Each point is reached from the start by the listed moves, each made once or not at all, plus a little noise. Say if it took an odd or an even number of moves. Then give how often each move was made.
In the rows, 128 means zero.

Moves:
(1): [206 131 149 107]
(2): [133 191  65 150]
(3): [109 176 198  99]
Start: [118 148 131 113]
Points:
[118 149 135 110] => even (0, 0, 0)
[197 153 151  94] => odd (1, 0, 0)
[177 200 223  65] => even (1, 0, 1)

Moves:
(1): [166  82 146 176]
(2): [135 175 174 133]
(3): [ 81 106 165 126]
(4): [100 144 101 179]
Start: [127 119  64 145]
Points:
[ 94 120 140 249] => even (1, 1, 1, 1)
[134 165 114 149] => odd (0, 1, 0, 0)
[124  95 164 197] => odd (1, 1, 1, 0)
[ 93  69  92 243] => odd (1, 0, 1, 1)

Moves:
(1): [200 158 126 144 117 157 138 115 122 125 116]
(2): [115 165  82 125 143 140 126 109 133 107  96]
(3): [ 92 141 164 114 134 132 127 105 114 123 124]
(4): [119 126 129 177 128 103 157 135 158 121 142]
(5): [143 145 150 124 193 127 145 120 145 154 132]
(6): [140 121 124 132  96 207 122 127 176  99 141]
(7): [120 132 123 112 122 145 203 140 112 131 139]
(8): [137 152 144 120 100 140 132 170 113 138 118]
Start: [144 125 132 142 125 142 102 122  97 148 146]
Points:
[172 162 164 178  79 241 210 110 135 101 167] => odd (1, 0, 1, 1, 0, 1, 1, 0)
[244 163 150 159 152 249 121 101 159 142 153] => odd (1, 0, 0, 0, 1, 1, 0, 0)
[192 245 159 125 177 196 124  96  84 156  93] => odd (1, 1, 1, 0, 1, 0, 0, 1)
[168 197 117 195 101 240 132  72 157  84 127] => odd (1, 1, 1, 1, 0, 1, 0, 0)

Moves:
(1): [163 166  94 148 102 119 177  97 131 110  75 154 128]
(2): [117 148 174 148 116 111 126 112 126 129 141 116  94]
(3): [129 125 150 135 116 155 127 158  62 102 114  96 127]
(4): [155 138 149 159 166 138 123 109 120 120 170 150 175]
(5): [126  83 162 131 158 105 138 118 156  92 119  84 128]
(6): [102 145 100 101 166 129 116  95 115 121 109 129 146]
(7): [ 96 108  99 117 133 133 140 127  89  96 123 158  88]
(8): [106 152 131 179 183 150 118 142 154 109 102 138 134]
(9): [ 93 131 123 134 138 125 135 121 145  93 130 147 175]
(10): [ 94  82 139  98 103 117 191 123 119 205 108 111 140]
(11): [127 150 143 106 131 141 148 148 132 117 155 118 123]
Start: [117 159 139 107 115 132  73 148 135 111 108  99 145]
Points:
[ 13 149 145  59 168 174 153 126  27  71 132 110 222] => odd (0, 0, 1, 1, 0, 1, 1, 0, 1, 1, 1)
[ 78 166 238 188 163 160 110 146  77 142 101  65 173] => odd (0, 1, 1, 1, 0, 0, 0, 1, 0, 1, 0)
[101 225 115 150 137 192 141 182  63   7  41 123 103] => odd (1, 0, 1, 0, 0, 0, 1, 1, 0, 0, 1)
[ 46  62 175 104 164 111 163 100 131  77 122 107 217] => odd (0, 0, 0, 1, 1, 0, 1, 0, 1, 1, 0)
[ 18 170  66  45 122 132 212  90  94  78  36 145 179] => even (1, 0, 0, 0, 0, 1, 1, 0, 1, 1, 1)

Moves:
(1): [148 154  98 138 101 125 123 128 136 132 154 123 143  91 124  95 147]
(2): [114 138 132 134 122 140 116 118 132 117 129 128 118 121 126 125 111]
(3): [130 129 125 140 150 152 129 144 146 111 132 142 125 116  97 109 105]
(4): [107 117 110 144 145  95 125 129 142 125 144 149 111 126 127 123 128]
(5): [129 148 131 122 146 123 118 122 136 142 122 144 135 121 115 130 114]
(6): [101 153 133 168 121 143 144 140 108 121  99 123 142 120 126 129 129]
(7): [120 149 116 126 140 125 123 140 120 103 123 119 122 125 128 116 136]
(8): [132 124 119 143 120 128 116 143 132 133 104 144 155 117 154 136 114]
(9): [111 128 137 110 140 117 141 113 140 146 153 118 107  97 132 125 118]
(10): [109 134 126 130 100 110 138 113 107 140 117 134 115 129 110 130 137]
(11): [125 146 116 128 138 107 145 137 134 144 126 155 148 140 115 132 121]
(12): [127 140 161 125 118 125 128 125 137 131 134 132 145 123 140 130 119]
(13): [113 127 135 124 135 116 120 127 116 136 141 108 154 119 122 121 130]
(14): [148 149 128 122 148  92 137 140 117 107 129 113 137 138 155 133 131]
Start: [137 131 117 141 114 106 121 123 122 141 120 147 120 128 129 132 112]
Points:
[107 162 143 151 142  35 107 122 126 119 156 136 146 115 160 126  92] => odd (0, 1, 0, 1, 0, 0, 0, 0, 0, 0, 0, 1, 1, 1)
[ 92 249 103 189 141  17 171 134 145 161 149 200 149  48  90  90  82] => even (1, 0, 1, 1, 1, 1, 0, 0, 1, 1, 1, 1, 0, 1)
[137 216 132 148 141  74  99 130 163 147 166 147 187  18 143  86  50] => odd (1, 1, 1, 0, 1, 0, 0, 1, 1, 0, 0, 1, 1, 1)

Moves:
(1): [173 122 129 131 119 148 162 152 115 148 137 142 118 138 106 107 133 124
 135 132 129]
(2): [121 143 119 141  99 129 147 123 101 121 149 120 106 136 149 103 138 130
 121 124 119]
(3): [105 148 125 100 151 140 132 151 110 150 125 116 161 126 131 156  95 127
 150 154 157]
(4): [134 141 131 125 124 133 122 126 127 106 130 115 132 128 132 135 143 132
 157 120 138]
(5): [127 148 117 116 150 118 144 122 147 123 139 129 122 106 130 122 139 150
 135 122 130]
(6): [108 113 139 148 134 121 110 149 115 135 137 126 124  85 119 126 125 163
  96 117 130]
(7): [109 156 147 145 140 122 137 109 136 121 143  99 139 144 122 152 151 124
  97 118 177]
(8): [112 132 144 148 105 114 121 144 120 127 145 134 143 144 102 161 144 139
 118 116 111]
(9): [133 139 127 145 107 123 128 124 139 132 120 142 111 115 111 127 109 140
 138 129 151]
(10): [126 128 135 144 117 138 128 114 114 174 112 121 146 113 136 133 141 144
 132 137 123]
(11): [148 115 108  98 124 104 120 138 104 123 137 170 142 106 127 155 140 110
 109  84 153]
(12): [138 142 123 116 120 117 112 134 125 141 119 125 142 104 127 123 142  96
 121 149 119]
(13): [116 123 125 116 109 134 134 147 168 158 149 103 126 129 146 108 131 124
 141 124 167]
(14): [124 134 128 145 140 133 125 133 142 136 171 159 133 146 130 127 123  90
 131 136 151]
(15): [128 141  99 134 142 158 129 131 121 150 116 131 112 135 142 149 104 112
 139  79 121]
(16): [137 139 135 114 104 147 130 110 131 127 157 156 117 117 109 158 100 132
 111 128 108]
(17): [111 160 167 118 125 138  86 113 125 129 132 136 108 127 142 141 125 143
 120 117 138]
(18): [143 122 122 127 124 150 122 149 137 102 116 133 121 127 156 134 119 136
 123 144 144]
Start: [106 119 122 120 145 116 133 134 119 135 138 114 160 139 116 117 135 140
 123 150 119]
Points:
[ 91 162 133 119  89 123 185 189  66 230 209  96 221 155 111 169 181 137
 108 116 230] => even (1, 1, 1, 0, 0, 0, 1, 1, 0, 1, 1, 0, 1, 0, 0, 0, 0, 0)
[ 83 175  80  71  78 147 146 183  72 175 225 139 169 132 128 217 106 124
 146  57 163] => even (0, 1, 1, 1, 0, 0, 0, 1, 0, 0, 1, 0, 1, 0, 1, 1, 0, 0)
[136 213 140 108  99 168 118 164 137 228 249 191 168 111 123 230 162  99
  74  76 227] => odd (1, 0, 0, 0, 1, 0, 1, 1, 0, 1, 1, 1, 1, 1, 1, 1, 1, 1)
